Every row gives one point. Two turns around zero, p and q, are shown by what they do to some points. Where does a point land after both, in the order given? Backwards means that the second turn is done in reverse. Each puzzle has new turns, and all numbers are rounded.

Turn p:
[ 35 -15] -> [ 36 -13]
[ 10 -30] -> [ 12 -29]
[-45  45] -> [-47  42]
Turn q:
[-37 -47] -> [-16 -58]
[-38  13] -> [-40  -3]
[32 12] -> [25 24]
[42 23] -> [30 38]
Where do these land?
p, then q backwards: [-24  58] -> [-3 63]
q, then p: [-19 -37] -> [ -1 -42]
q, then p: [ 9 17] -> [ 1 19]
p, then q: [-4 17] -> [-11  13]
p, then q: [ 38 -55] -> [ 58 -32]

Turn p:
[ 54   1 -28] -> [ 53 -18 -23]
[-40  46 -13] -> [-20  57 -14]
[ 38 -11  18] -> [ 30 -24  21]
[ -7 -61   5] -> [-28 -55   2]
[-44  25  17] -> [-34  39  14]
Turn q:
[ 36  -4 -46] -> [ 45   5 -37]
[41 -1 14] -> [35 12 22]
[-75 -15  20] -> [-70 -36   5]
[-26  26  35] -> [-40  19  26]
[-12 -11  29] -> [-15 -13  27]
[ 37   6 -52] -> [ 45  14 -43]
Where do these land?
q, then p: [-12 -50 -13] -> [-12 -51 -11]
q, then p: [23 42 61] -> [ 8 48 61]
q, then p backwards: [-33  22  -5] -> [-38  -3 -11]
p, then q: [ 22 -14 -43] -> [ 34 -16 -34]

Turn p:
[ 14  35  16 -21] -> [ 4 43 15 -6]
[-31 -19   6   3] -> [-30 -20  -6  -1]
[11 29 14 16] -> [ 6 24  9 26]
[  3  31 -26  -9] -> [ 14  29 -26  -5]
[  3 -76  -9  11] -> [  6 -75   8 -15]
Turn q:
[-15   3  -9  43] -> [-21   9 -14  38]
[ 16 -24  29 -39] -> [ 16 -36  24 -33]
[ -6 -11  20 -26] -> [ -4 -16  19 -24]
[-18   1 -44  31] -> [-20  22 -44  20]
[-18  23   7 -11] -> [-10  22  18 -10]
[ 25   8 -48  29] -> [ 23  19 -48  26]
[ 16  -1  44 -27] -> [ 17 -21  44 -16]
Where do these land?
q, then p backwards: [ 37   2 -38  16] -> [ 13  21 -44  22]
q, then p: [ -9 -40 -19   6] -> [ -2 -29 -30 -18]
q, then p backwards: [-50   7  42 -31] -> [-14 -19  55 -41]
q, then p backwards: [  4  19 -34  -8] -> [  3  29 -23 -15]
p, then q: [ 8  0 12 33] -> [ -4 -13  -1  33]
q, then p: [ 10  11  36 -16] -> [-7  3 41  1]

Turn p:
[ -2 -42  43  60 -22 -25  -1 -52] -> [-54  -4   8  55 -48  20   1 -49]
[ 21 -13  52  26   3   0  30  31] -> [  9   5  49  24 -20  34  34   6]
[ -3  -2 -39 -42 -34  51 -55  34] -> [ 48 -10 -40   1  19  -1 -64  52]
[-19  24  11 -23   1  -9 -42 -46] -> [-11   5  -3 -28 -14 -26 -51 -34]
[-26 -27 -21 -37  43  13 -11  13] -> [-18 -25   4 -30  50  11 -22  23]
[ 63  44 -51  30  30 -26 -20 -20] -> [ 33  -3 -10  25  38 -73  27 -50]
[ 17  30 -25  40 -27  40  18 -38] -> [ 28  33 -54  21  -3  13  16 -43]
[ -2  39  32 -47 -29 -12  20  -8] -> [ 21   7   6 -53 -53  -7   2   2]
[-37 -12  23   7  13 -24  18  42] -> [-34  18  37  -5  -1  10  16  41]
[-14 -41 -25 -14  22  -8  43  44] -> [-23 -24   2 -10  32  20  41  52]
Turn q:
[-10  38  11 -39  -4  15  -8  37] -> [-16  25  14 -38 -10  23 -13  39]
[ 31  43  -8  55 -24 -20 -51  11] -> [ 16  19 -40   7 -56 -45 -46   4]
[ 37   5 -44  23 -14   7  20 -76] -> [ 31  21 -21   7  -1  -7  10 -91]
[ 37   8  -6  22 -14 -60 -43 -45] -> [  9   2 -29  -9  -2 -83 -21 -36]
[ -1 -57  19  -6 -19  19   9 -27] -> [  3 -39  45  14   2  -3  25 -29]
[-25 -22  46   3  -1 -11  42   1] -> [ 1  3 36 33 23 -8 39 25]
[ -3 -45  13 -28  16   4  45  43] -> [ 14 -35  16  -5  25  33  46  40]
[ -1  56 -12   3  51  31 -39  20] -> [ -4  25 -23  -9   4  36 -76  19]
[-65 -26 -19 -33   9  15  25  35] -> [-54 -19   3   2  16  54  37  27]
Where do these land?
p, then q backwards: [ 46 -39  53  53  26 -42 -26  35] -> [-41 -53  74  33 -20  35  11 -28]
q, then p: [-39  -3 -15  -7   2 -32  56  27] -> [ -3  31 -10 -20  33  22  55  24]
p, then q: [  7   6 -37   3  40 -22 -53 -49] -> [-34 -18 -26  12  56 -46 -21 -28]
q, then p: [ 19 -47   5  10  15  27 -13 -46] -> [-24 -34  12  26  -6  19 -16 -53]
q, then p: [ 10  38  19 -23  49   2   4  10] -> [ 37   5  33 -14  39 -16 -21   4]
p, then q: [-32 -34   7 -43 -22   4 -52 -38] -> [-60 -51   4 -18 -28 -14 -30 -15]
p, then q: [ 16 -35 -40  32 -17  53 -26  49] -> [ 44 -28 -52  37 -22  30 -42  17]
p, then q backwards: [-40  43  45 -22 -58  12  48  12] -> [ 19  65 -16 -16 -56  27  15  51]
p, then q: [  9  15  20  13 -13   5  14 -25] -> [  4  22  12  -2 -13  -5   9 -31]
p, then q: [-48  47 -31  -7 -23  -3  22  27] -> [-11  41 -40 -47  -5  20   9  34]
q, then p: [ 52   8 -26 -10   2  -5  26  -4] -> [ 35 -36 -20 -19   7 -11  19 -20]

Turn p:
[-37 -22  15  23 -21 -44   3  13 -39] -> [  9 -15  42  30  -3 -30 -21  11 -47]
[-36  61  32  11 -35   2  42 -16  21] -> [-14  55  52 -10  -9  14  54  -7 -24]
[-22 -32  11  13  14  46  -1 -21  27] -> [-23 -22   4  16  34  26  12 -42  17]
[ 44  -3   4 -27  49 -28 -13  37 -37] -> [ 56 -20 -39  -1   7 -13 -15  57  11]
[ 17 -36  -5 -12 -12  20 -12  22  24] -> [-19 -42   0 -18  -5  12 -14  -1  27]
[  5  42   8  14  24 -35  54   4  21] -> [ 19  27   7   5 -13 -33  67  17   6]
[  1 -32  16 -10 -11 -10 -29 -12  33] -> [ -2 -21  20 -29  19 -13 -21 -26  19]
[ 27  -2 -22  -2 -14   3  11 -28 -56] -> [ 19   2 -40   6 -33  11 -16 -13 -43]
[-34   8 -38 -34 -14   8 -38   8  10] -> [-53  18  -9 -19  21  -3 -38  16   0]
[ 36  15 -20  24  20  38 -17  -7  -4] -> [  9  15 -36  21 -17  29  -9 -13  35]
Turn q:
[-13 -42  33 -49 -40  12 -11   4  16] -> [-21  13  28 -58  -9  15 -33   0  38]
[ 41 -25  44 -12 -30  13 -20 -11  36] -> [ 29  -5  50 -31  -6  16   0 -16  49]
[  1  38 -15 -10  24   6   1 -32  12] -> [  4  13   0  16  42 -10  12 -27 -19]
[-13  68   5   4  15 -33  -6  -9 -38] -> [ 23  17   2  23  18 -43 -11  16 -62]
[-12  38  -7  29  -6  16 -44 -32   4] -> [ 31  -3   1  22   2  -3 -26 -52 -29]
[ 25 -32 -31   1  15  18   8  40 -20] -> [  0 -32 -44 -10  -1  24  18  30  16]
[ -6  50 -11  12 -25   4  18 -12  -3] -> [ 23  44 -15  11  -5 -14   7 -17 -23]
[  8 -57  -1 -15  14  19   9  29  -1] -> [-28 -29 -10 -24  -3  35   9  25  29]
[ 17 -76 -14   5   2   0  19  -6 -15] -> [-35 -45 -12 -28 -28   2  33   4  29]
[-42  63  33  22  16  -8  19  -1  -5] -> [  1  45  25  41  -2   0  -8  10 -60]
[ -6 -25 -36  13  15 -46   8  30  13] -> [-28 -18 -27  38  -8 -22  -1  28  32]
Where do these land?
q, then p: [-28 -25  23  45   4 -18  27  28   2] -> [-28  -5  56  19 -28  22  -8   4 -12]
p, then q backwards: [ 18 -28   3  -7   4   0  35  20 -22] -> [ 20 -14  -5  31  20   0  -6  10 -34]
q, then p: [ 21  13  -3 -35  24 -28   4 -25  18] -> [ 28   0   1  10  30 -34  32   9  12]
p, then q: [ 50 -24  18   2  -3 -20 -15   7   5] -> [ 14 -17  14 -23   6 -10   2  -6  53]
p, then q: [ 28  10 -25   2 -16 -38   8   1 -10] -> [ 20  14 -14 -12 -13 -40 -15  11  19]
p, then q: [-19  52 -45 -23  18  47 -32  -1  39] -> [-19  48 -26  48  47  27 -35 -23 -18]
q, then p backwards: [ -5  -1  43   0 -27 -18  21  27 -15] -> [  9  39   3  -2 -30 -23   1  35  -7]
p, then q backwards: [-14  25   1  18  27  46 -38 -36 -33] -> [-28  48 -23   0   6  41  -8  20  45]
p, then q backwards: [-27  31 -30  -2  -9  64 -15 -50  34] -> [-49  -9 -28 -27  -5  50  36 -23  48]
p, then q: [-26 -51  14  -2 -21 -36   6  28 -19] -> [-15 -47  26 -19 -35  -8 -16  37   0]
